Each row of a before or after table is a point. The points were changed in one or more steps. Then noise was added and the rows were shuffled. The steps act on how far a point lies along the listed directions, d1 being the first. What was done? A step turns or swaps two directions, mirrors them in a line or flattens them onto one, adds a multiple of one to another, or multiplies one. Angles are multiples of 10 degrees, from the lower direction toward the higher: turns from -170 to 170, lines from 10 to 170 but not 90. Use the fewest steps. Two steps may share a direction if one is a turn and the other turns, adds or multiplies; they go together, in the order done. Otherwise the lowest direction goes first.
(in the rows, 128 means zero)

Directions:
(1): [127  87  83]
(2): [ 96  90 164]
(3): [ 76 152 107]
Before (13 x 3):
[[117 129 118]
 [108 139 133]
 [142 163 129]
 [104 117 134]
 [119 102 136]
 [132 197 165]
 [ 73 163  85]
 [ 90 175 184]
 [127 115 137]
 [153 153  98]
 [127 138 165]
 [ 86 125 126]
 [137 142 120]]
After (13 x 3):
[[127 164 188]
 [ 87 121 123]
 [117  93 126]
 [125 116 135]
 [153 150  93]
 [119 124 113]
 [135 144 123]
 [134 248 220]
 [ 91 226 237]
 [ 73 155  78]
 [144 178 146]
 [106 146 141]
 [104 117 133]]
Steps: multiply d1 by 2

Directions:
(1): [129  81 115 116 108 170  99  79  72]
(2): [117 168 150  68 126 108  65 100 145]
(3): [208  88 126 106 101 111 110 154 153]
(4): [111 110 123 170 153 166  60 160 162]
Before (13 x 9):
[[ 96 101  93 198 138 164 202 142 104]
 [ 98 136  86 206 147 155 168 140 127]
 [148 108 139 127 125 145  59 134 149]
 [123 152 165 109 129 106 144 117 128]
 [116 176 138 110 113 127 220 121 118]
 [206 101 110  87 109  96 146 148 126]
 [161 122 136 205 134  94 249 187 147]
 [110 170 122 110 123  95 187  98 120]
 [162 117 113  82 112 124  66  97 148]
 [ 72 168 127 118 128 119 172  67  71]
 [158 128 127 136 136 113 101 171 189]
 [198 132 144  66  84  89 141 111 128]
 [127 142 108 157 134 109 151 183 156]]
After (13 x 9):
[[167  97 102 133 124 130 103 130 153]
 [125 147 164 118 131 105 157 122 127]
 [ 92 153 100 154 139 147 123 100 122]
 [ 80 169 126 119 121 110 201  68  63]
 [153  98 132 154 132 148  74 153 153]
 [112 184 143  85 105 124 208 102 112]
 [200 119 138  95  91  96 147 131 135]
 [122 152 115 130 133 110 114 160 156]
 [ 89 126 109 129 129 156 147  93  99]
 [154 128 127 137 142 118  87 171 192]
 [200 100 115  93 115 104 122 152 134]
 [108 175 122 102 117  91 191  90 115]
 [147 150 156 124 121  91 150 127 143]]
Steps: flatten d1 and d2 onto the line at 160 degrees; add 0.3 times d3 to d4

Directions:
(1): [128 152 126  71 153 183 124  91  90  80 185 104 100 117]
(2): [119 225 114 139  71 126 158 107 104 146 107  94 146 120]
Before (12 x 14):
[[107 134 165 209  55  67 150 176 160 196  58 131 173 156]
 [128  65 137 121 168 126  88 133 128 121 114 146 138 158]
 [142  69 132 163 121  87 107 147 150 160  86 147 160 134]
 [139 169 106 178  84  97 147 156 144 187  60 136 181 132]
 [128 131 139 114 155 135 136  87  90 111 171 116 102 110]
 [147  90 140 103 157 149 122 109 121 120 170 130 135 121]
 [142  63 138  82 199 166  87 104 139  70 187 142  89 131]
 [109 176 115 102 133 153 160 104 110 141 157  75 112 102]
 [128 119 116 156 101 106 132 151 133 172  90 140 162 142]
 [122 166 121 199  71  74 149 147 168 197  92 123 147 139]
 [140 114 142 108 132 142 123 124 124 118 153 120  94 130]
 [138  74 124  40 215 216  83  89  74  50 229 101  72 115]]
After (12 x 14):
[[142 123 138 144 106 107 131 143 145 151 114 128 116 136]
 [117 174 120 141  95 118 124 112 107 151  86 111 160 151]
 [142 151 110  62 169 201 122  99  88  80 188 115 117 116]
 [130 186 119 101 100 148 129  84  80 119 135  88 141 114]
 [129 149 117  87 130 168 129 105  86 115 159 110 127 132]
 [117  59 131 133 173 114 130 155 163 154 138 128 112 117]
 [130  71 117 231  89  39 120 191 182 221  25 153 178 143]
 [130 153 122 198  77  65 133 145 173 181  57 141 164 143]
 [128  88 142 168 140  79 136 128 132 159 115 146 129 123]
 [107 173 163  61 128 209 135  86  66  70 203  75  96 126]
 [142 123 134 152 110 102 141 130 139 171 109 132 167 121]
 [127 156 124  82 158 182 124  90 110  88 220  97  78 125]]
Steps: turn d1 and d2 by -150 degrees
